Rows are points. Two turns around zero, p and q, are shown by what they do to some points. Write where each new point lands after one turn and then the other. Backwards means that the second turn is done in reverse. Each puzzle has new turns, and all numbers are rounded.
(in the rows, 128 means zero)

Turn p:
[152  82] => [142  78]
[107 131] => [108 135]
[140 139] => [142 136]
[112 159] => [119 162]
Turn q:
[127  91] => [131  91]
[149 163] => [146 165]
[107 129] => [107 127]
Where do these land?
q, then p: [153 155] => [156 152]
q, then p: [103 100] => [100 103]
q, then p: [125 107] => [123 107]
p, then q: [161 151] => [163 147]
q, then p: [ 98 128] => [ 98 131]

Turn p:
[144 125] => [135 113]
[131 112] => [117 116]
[ 76 143] => [110 179]
[162 131] => [150 102]
Turn q:
[121 170] => [146 166]
[143 138] => [146 128]
[109 149] => [124 156]
[138  90] => [114  91]
[129  92] => [108  98]
Where do these land?
p, then q: [155 150] => [150 101]
q, then p backwards: [152 127] => [151 135]
p, then q: [128 115] => [115 128]
p, then q backwards: [ 77 120] => [ 77 137]

Turn p:
[125 147 141] => [129 145 143]
[151 159 130] => [157 137 151]
[134 136 104] => [150 129 114]
[122 107 151] => [ 99 117 136]
[107 152 150] => [115 161 144]
[129  66  92] => [116  78  78]
Turn q:
[125 183 173] => [161 144 189]
[127 114 105] => [120 129 102]
[134 111 141] => [117 109 133]
[113 114 130] => [108 130 128]
[146 128 146] => [137 108 141]
[123 118  74] => [125 146  76]
Where do these land?
p, then q backwards: [115 128 148] => [106 122 136]
q, then p: [168  98 101] => [138  93  84]
p, then q backwards: [ 87 124 128] => [ 98 114 104]
p, then q backwards: [142 163 135] => [124 164 140]

Turn p:
[113 121 119 175] => [137 164  93 127]
[118 159 122  80] => [150  84 154 111]
[140 136 161 132] => [116 148 155 120]
[143 153 116 100] => [148 102 153 138]
[146  83 136 166] => [ 91 164 103 152]
[108 116 114 115] => [126 107 109 119]
Turn q:
[ 78 162 126 146] => [148 144  74 149]
[129 107 116  99] => [ 97 115 129 110]
[155 156 121 133] => [159 135 139 106]
[140 134 168 143] => [138 157 153 150]
[137  82 109 119] => [ 99  89 144 125]
Where do these land?
q, then p: [ 97  84 129  86] => [137 113  80  83]
p, then q backwards: [ 96 137 156 148] => [141 159 126  94]
p, then q: [116 136 108 150] => [147 116 135 105]
q, then p: [167 142 120  75] => [121  81 163  96]
p, then q backwards: [150 136 113 140] => [122 131 145 152]
q, then p: [145 142 115 163] => [108 140 144 161]
q, then p: [125 120 154 134] => [138 151 129 116]
